Each wall is flat, endless, passes through zero and stands at right angles to its row. A trip goes straight from one point to another. List the walls that it crosses, first one first.

Walls:
(1): [ 20 -20]
(2): [-16   1]
(3): [-19   9]
(4): [ 12 -18]
(5): [32 -7]
(6): [-7  4]
Trips:
[ 25 -32] to [ 0 41] -> 4, 1, 6, 3, 5, 2
[-25  24] to [  2 -40] -> 4, 1, 6, 3, 5, 2
[ 6 -3] to [ 25 -29] -> none
[ -3 -30] to [-12 -14] -> 5, 3, 6
[-40   5] to [-10   0] -> none
[57  9] to [ 15 -11] -> none
[-22 -31] to [ 60 -37] -> 6, 3, 5, 2
[-1 14] to [-37  32] -> none

Walls:
(1): [ 11  24 -11 -35 -14   0   3   6 -25]
(2): [-11   6  24  11  -4 -24   3   3  28]
(3): [  0  15  19  29 -27   2   1  -3   2]
(4): [  8   9  10  -9   4 -20  15   5   0]
(5): [ 24  31  53 -29 -12  34  49  30   6]
(6): [21  1 31  5  1 26  9 -7  9]
(7): [-36  13  21 -27 -22 -12 -12  -2   1]
(8): [  6  -4 -12  36   7 -41 -55  27   5]
Trips:
[-24   9  13  11   6 -10   6  17  14] to [ 33  22 -15  32 -29  32  30  20  16] -> 6, 7, 8, 4, 2, 1
[ 14  31 -38  20  42   2   5 -17  21] to [-21  15 -21  18  21   3 -12   7  53] -> 2
[-13  -2 -31   2  -9  24   8  -9 -42] to [ -3  -6 -24 -38   1  13 -32  12  21] -> 7, 8

Walls:
(1): [ 28 -47 -16  -6  20 -21 -24   1  38   1   1   8   4  13  16   7   3 -24]
(2): [  0 -31 -22   8   1  -4 -13 -40   6 -14  -4  15   2 -11 -19  -5  36  -2]
(3): [ -6 -20 -14 -35  -6  11 -11  -9  23 -37   2  -7  27  26  -3  -3  -5  -8]
(4): [ 43  11  13 -10 -22  16   8  30   6 -28 -15   9 -15   6  20  12  -3 -28]
(5): [-16 -16   5   4  -2  -4  16 -29  28  20  -9   0  13  18  21  12  11  24]
(6): [  5  15   3  -9  23  19  -4 -14   2   3   5  -8  -3  14 -25  -3   0   4]
(7): [  8  28   8 -41 -19 -20  23  39  -7  21   1 -13 -11 -10   9 -11  10   7]
(8): [-14  -3  -1  14  16   2 -18  -1  -7 -25  10  22 -10  25  -5  -1  12  22]
Trips:
[ -7  -7  25  12  20 -39   5   9   7  39   2  -4  30  13  29  -1   1 -25] to [ 14  14 -31 -16 -36  24 -21  21   7   4  31 -18   7 -11   3 -11 -18 -28] -> 4, 5, 3
[ 15 -13  19  29  -3  -5   5   0 -15  36   5   5   0  15 -13 -10   6  15] to [ 19   0  -6  17  17 -15  17 -18  10 -11 -15  -4  -7  -5  10  39   0  -7] -> 2, 1, 6, 8, 4
[ 26  13  16  13  13  33  17  -6 -13  -7  16  10   2   9   3 -20  25  -7] to [ 18   7  -1  -4  -8 -13 -12   9 -11  -7  -9  21 -28   0 -33  16  16   8] -> 7
[ 12   3  31  -5  33 -21   6  13 -30 -12 -18 -15 -37  -3   2  -2  14  14] to [ 12  22 -17   3  23  -1 -17  -3  -1   9  -4  17 -11 -11 -24   5  27   1] -> 2, 4, 7, 1
[-24   4 -25  12 -28  -7  16   5  -2 -14 -13  -5  24   8   9  14  35   8] to [-41  10  -6   3 -20   8  -3  35  -2 -16  22  10  14  14  -4  -3 -22  18] -> 2, 5
